Rows are points. Each copy is the shape, with its points in the same order, turned, moved and blurred by noise. Is it also mirrored, or only turned?
In the rows, 128 means zero.

Shape, 7 rows:
[[120  99 114]
 [158 122 139]
 [131  96 152]
 [119  76 152]
 [183 134 111]
 [142 158 130]
 [107  97 122]]
Copy 1 (7 x 3):
[[146  93 118]
 [165 143 128]
 [160 106 159]
 [160  86 165]
 [169 152  88]
 [127 156 116]
 [139  85 133]]
Copy 1 is: only turned
Copy 2 (7 x 3):
[[136 104 119]
 [ 97 135 110]
 [100  98 127]
 [103  79 137]
 [113 155  76]
 [115 166 129]
 [135  98 134]]
Copy 2 is: mirrored
Copy 3 (7 x 3):
[[129  96  98]
 [145 143 100]
 [115 124  78]
 [108 111  64]
 [182 142 116]
 [134 146 140]
 [116  91  97]]
Copy 3 is: mirrored

Shape, 11 rows:
[[101 135 144 102 119 100]
 [ 95  79  96  96 147 152]
 [158 117 153 123 153 105]
 [176 137 117  96  88  96]
 [148 120 155 128  95 109]
 [113  99  73 121  89 171]
 [117 107  85 117 158 132]
 [161 142 152 127 165 145]
 [168 130 128 157 151 133]
 [136 101 102  92 149 129]
 [153 133 150 120 142 122]]
Copy 1 (11 x 6):
[[115 143 162 138 101 101]
 [108 115 114  79 151  94]
 [168 119 140 146 139 129]
 [170 168 108 151  72 110]
 [137 118 118 170  94 130]
 [ 92 143  66  92 108 114]
 [123 151 116 104 160 105]
 [158 139 153 121 146 169]
 [152 149 112 144 154 166]
 [151 138 121  99 141  97]
 [149 137 142 140 126 141]]
Copy 1 is: only turned
Copy 2, 11 rows:
[[102 132 130 113 112  97]
 [119  77  96 125 187 109]
 [157 139 152 129 148 122]
 [166 118 126  69  85 122]
 [134 115 158 112 100 143]
 [129  46  73 120 131 143]
 [146  98  90 139 161 102]
 [156 151 129 136 157 153]
 [174 131 128 157 132 146]
 [150 104 106 104 170 107]
 [150 141 135 123 138 144]]
Copy 2 is: only turned
Copy 3:
[[101 121 133 104 139 134]
 [135  85 115 173 160 162]
 [162 130 150 108 159 101]
 [149 126 115 106  81  94]
 [137 124 164 109 108 112]
 [137 110 125 193  94 169]
 [142 122 108 168 162 138]
 [185 151 147 108 159 140]
 [176 162 156 142 147 116]
 [156 104 104 145 150 133]
 [160 136 147 104 144 122]]
Copy 3 is: only turned
Copy 4 (11 x 6):
[[115 111 132  93 121 131]
 [ 97  80 100 111 164 191]
 [114 121 163 125 176 121]
 [186 107 129 103 167 103]
 [151 102 152 135 135 116]
 [155  86  68 141 145 186]
 [ 99 111  92 117 180 162]
 [123 152 165 133 178 154]
 [128 142 137 158 183 131]
 [120  98 116 103 186 161]
 [130 130 157 123 164 135]]
Copy 4 is: only turned

Shape (15 x 9):
[[113 152 157 128 135  95 123 113 126]
 [116 132 101 117 133 132 138 178  94]
 [ 65 134 118 104 161 126 111 139 104]
 [ 72 165 126 116 167 127 137 124 100]
 [125 164 107  88  85 118 162 132 104]
 [134 173  96 129 152 143 126 149 128]
 [142 140 121 145 141 179 100 134 116]
 [120 126 109 159 109 105 123 124 136]
 [108  46 132 165 110 118 179 115 153]
 [131 123  77  81 151 137 144 122 121]
 [127  99 131  73  96 139 149 129 131]
 [134 139 125  78 128 176 116 212 107]
 [133 113 114 140 123 113 138  87 107]
 [151 120 130 132 150  86 102 126 146]
 [117 100  94 133 212 122 145 128 104]]
Copy 1:
[[114 128 169 120 121 113 109  97 109]
 [125 130 114 128 130 150 113 173 105]
 [ 81 118 149 122 165 125  89 159 107]
 [ 86 150 148 135 169 127  83 132  99]
 [116 149  99  85 114 142 124 119  71]
 [131 162 115 115 134 135  86 141 144]
 [152 111 111 124 158 147  90 122 158]
 [100 111 118 129  97 118 121 111 140]
 [ 89  84 112 157 130 101 210 112 138]
 [125 138  92  93 157  91 117 159 111]
 [125 104 115  72 148 126 164 132  95]
 [162 126 128  86 156 188 115 192 117]
 [117 102 105 137 127  90 120  97 109]
 [139 113 159 119 105  84 115 127 144]
 [122 131 123 171 168  72 111 171 129]]
Copy 1 is: only turned
Copy 2, 15 rows:
[[107 146 147 118 109 102 117  93 129]
 [118 134 119 113 126 123 104 167  86]
 [156 162 148  95 120 128  77 123  86]
 [131 169 166 111 137 113  79 116  94]
 [ 87 146 118  78 146 129 144 125  83]
 [126 162 109 139 155 121  99 140 118]
 [128 137 124 138 141 172  97 151 152]
 [127 125 116 152  92 144 124  99 102]
 [154  81 183 153  76 156 180 115  80]
 [147 117 121  99 165 129 125 124  77]
 [136 117 136  64 126 151 165 131 108]
 [142 147 105  74 136 136 118 217 129]
 [111 102 142 125 126 150 113  89 100]
 [143 102 111 140 113 102 112 103 137]
 [174  94 168 141 155 112  73 138  79]]
Copy 2 is: mirrored

Shape (15 x 12):
[[134 139 121 167 144 148 105 137 133 131 130 161]
 [106 107 118  56  58 103 138 101 108 133 111  97]
 [156 133 119 146  83 116 122 153  92  18 126 149]
 [ 99 136 121 126 120 133 178 128 146 136 112 153]
 [108 124 136 148 118 164 111 134 124 143 115 158]
 [138 138 116 152 128 165 174  97 114 147 151 165]
 [117 101 119 159 147 106 124 133 115 147 129 136]
 [111 116 117 159 142 170 120 117  63 135 111  18]
 [113 125 181 154 147 112 150 101 139 136 116 157]
 [163 110 117  90 141 143 105 128 126 125 113 100]
 [109 139 112 125  95 124 111 128 146 120 112 138]
 [106 116 125 118 141 101 111 119  96  28 150 159]
 [108 168 131 158 136 105 130 127 104 134 117 140]
 [142 116 137 131 135 172 108 162 135 132 195 141]
 [137 112 124 153 132 152 125 109 146 139 179 119]]
Copy 1 (15 x 12):
[[147 156 138 145 109 144 143 133 141 112 147 161]
 [112 105  87 105 149 136  81 110 149 169  80  68]
 [118 163  91 142  94 153  66  70 135  81 192  92]
 [126 136 117 102 128 128 150 121 114  95  95 123]
 [118 148 120 140 107 149 152 125 153 128 120 152]
 [127 157 160 109 151 146 151  85 106 119 118 156]
 [136  94 137 128 119 149 138 140 126 126 149 141]
 [140  69 101 115 204 184 130 102 223 122 155 155]
 [126  99 127 160 115 102 143 106 113 100 106 161]
 [170 132  89 123 149 114 115 120 159 164 153 127]
 [141 145 109 136 110 147 113 135 148 118 105 110]
 [134 118  98 109  67 142  48  81 124  98 164 146]
 [113 121 143 137 136 131 109 144 141  84 129 147]
 [160 151 167 107  90 123 152  89 175 147 159 136]
 [178 125 163 128 123 148 145  86 147 135 130 142]]
Copy 1 is: mirrored
Copy 2 (15 x 12):
[[140 128 160 136 110 166 134 128 132 103 115 146]
 [124 114  45 153  84  75 145 147 114 196 136 133]
 [174  93 128 135  75  65 145  89 100  71 151 126]
 [131  99 125  94  93 136 137 177 110 142 106 129]
 [140 123 140 139  98 167 162 131 110 136 116 162]
 [183 124 155 106  95 141 108 150 129 145  79 155]
 [144 103 115 115 147 153 138 132 143 121 120 152]
 [177 131  99 153 164 159 119  57  89 191 113  83]
 [127 134 121  82 119 141 176 147 148 117  86 137]
 [130 170 106 147 122 123 109 134 110 135 162 122]
 [109 107 116 147  74 130 139 134 115 134 134 132]
 [151  97 126 154 134  53 156 114  87  68 117 152]
 [151  94 131 137 111 139 157 142 147 121  94 103]
 [147 141 195 128 132 124 127 119 123 150 160 161]
 [129 128 156 112 135 134  97 104 139 153 111 153]]
Copy 2 is: mirrored
Copy 3, 15 rows:
[[175 124 112 135 129 152 115 129 130 110 116 152]
 [ 69 129 159  92 131  69 152 106 144 173 175 146]
 [116  99 129 194 131 101  77 133  65 172 129 135]
 [139 126 160 127 150 135 181 119 121 132 113 137]
 [153 115 127 129 119 140 138 138 159 134 111 161]
 [185 114 143 146 153 171 172 138 137 144 161 115]
 [123 137 151 129 137 152 119 122 148  94 129 142]
 [ 92 135  84 137  65 120 125 112 190 114 151  60]
 [151 115 183 117 102 155 161 133 114  92 122 146]
 [116 124 109  72 127 126 105 125 132 145 133 107]
 [129 127 122 117 140 108 142 116 119 137 127 169]
 [112 156 150 169 131 107  84 181  72 134 130 142]
 [151 156 143 147 100 143 146  94 117 114 134 152]
 [204 112 131 121 156 104  95 153 150 126 118 110]
 [165 102 117 117 151 124 135 150 146  90 153 119]]
Copy 3 is: only turned
